Each row is a point. Any point is a mix of the corners, with weights that add up to 1. It lies inside the corners' shape when no weight is negative. Is each point inside? If not, which corners have a negative weight?

Corners:
(1): [20 65]
(2): [-37 -41]
(3): [  3 -27]
Points:
[ 9 32] => inside
[-29 -33] => inside
[16 12] => outside (2)
[ 9 41] => inside
[ -6 -27] => inside
[-5 36] => outside (3)

Corners:
(1): [ 14 -29  73 -16  12  20]
(2): [-23 -14  -8  38  -8  22]
(3): [ -6 -13 -41 -23 -31 -35]
(4): [ 20  13  66 -23 -27 -38]
(5): [-10  50 -40 -14 -23 -13]
(6): [-79  31  49 -26   8  -7]
(7): [-34   7  13  57  77  40]
Points:
[-40  23  -4 -21 -32 -26] => outside (1, 7)
[-17  -4 -12 -10 -15 -16] => inside
[-18   1  -5  -5 -12  12] => outside (4, 7)
[-40 -15  22  28  37  34] => outside (4, 5)
[ -7  11  25 -20  -2 -12] => outside (2)

Corners:
(1): [-21  25  20  27  13  -2 -74  -1   8   1  -1]
(2): [ 10  20  -5 -21   8 -30 -75  42   9 -24  95]
(3): [  4 -41 -63 -19  -5  59  11 -14 -17   4 -31]
(4): [  7  16  27  29  20 -15  29  -5  -5 -27   5]
(5): [ 10 -31 -51 -11 -18  -7   2 -23 -12  -3 -24]
(6): [ 21 -31  -1  20 -21   8   9 -25 -18  47 -27]
(7): [-17  18  25  34   5   9   4 -38  29 -22 -16]
(8): [ 16  -9   8   9 -12 -12  -8  14  17 -12 -16]
(9): [ -5  11 -15  23 -21  -2  16   3  -7   0   5]
(10): [ -6  17  -1  12  43  -3  32  -8  25  -9 -31]
(11): [-46 -16  -1  17 -10  -3  16 -16 -15  23 -22]
(12): [  6  26  22 -31 -15   3   9 -25   5   5 -24]
Points:
[  2  -4   6  14 -12  -9  -7  -5   0   3  -8] => outside (3, 10)
[ -3  -1   5  20   5   3  -3 -15   7  -6  -9] => outside (9, 12)
[ -4   2  -3   4   8   1  -3 -12   2  -3  -6] => outside (8, 9)
[ 10   8  11   8   1  -7   4 -13   7   5 -14] => outside (3, 11)
[-10  12   8  20  -1  -8   1 -14   0   6  -5] => outside (3, 8)
[ -2   2  -7  10   8   3 -11   8   5  -6   9] => outside (5, 12)

Corners:
(1): [ 37 -54   5   1  -8   4  -3 -23 -33 -32 -17  -6  -5  12]
(2): [ -5   9   3  -7 -14  67  16  17  15 -14   1 -13  -4  28]
(3): [  4  14 -30  -1  31  -8   5  27  25  12 -12 -25  -5  12]
(4): [-24   1  11  13  -1 -22 -38   3   4  -7   3  10  22  52]
(5): [ 16 -44  23 -12  -4   3  -1  -5  -1   1 -27  12 -20   8]
(6): [ -9 -11  21   4  -7 -13 -13   4  12 -11 -22   3 -26 -22]
(7): [ 7  5  5 16  2 10 31 27  8 -2  4 -8  4 15]
(8): [ 55 -51  -8   9  -7  34 -25   3   5 -24 -13  -7 -19 -15]
(9): [-16   1  15   8  30   3   7   2 -14   5 -17   1 -21  13]
(10): [-19 -51  18   7  13 -16  23   4  27  15 -14 -11 -16  -1]
(11): [ -2  12  22  10  43 -14  -6  24  27   1 -21 -30 -20  27]
(12): [-22  22  23 -17  -6  22   3  17  26  -1  39  -2 -17   1]
(13): [ -2  22   0   4   4  -7 -15 -13  33  -2   9   4   9  16]
(14): [-28  15  23  -2   7 -34 -12  -1   8   7  36  27  95  12]
(15): [ 21  22 -48  20   3   1   3 -16  15  86 -41 -57 -11 -36]
Points:
[-1 -3  3  4  8  6 -2  8  8  0 -2 -6  1 18] => outside (6)
[ 11   2   2   2   7  26   4  17  11  -1  -7 -12  -9   0] => outside (1, 4, 10, 13)
[-4 -6 15  1  7 10  7 16  8 -8  6 -3  2 21] => outside (6, 13, 15)
[  0 -20   4   5   4   5   7   2   4   7 -11  -8  -8   2] => outside (11, 13)
[  4  -8  -1   2  10   1   1   5  11  10 -12 -11  -8   4] => inside
[-1 -9  9  7  4  7 -3  7 13  3  0 -1  4 14] => outside (1, 3, 6)
[  2 -13   1   2   6  27   5  13  16  -1 -14 -23 -26   9] => outside (5, 7, 13, 14)
[ 10 -17   8   9   7   9   2   7   9  -4 -21 -13 -23   9] => outside (3, 12, 14)
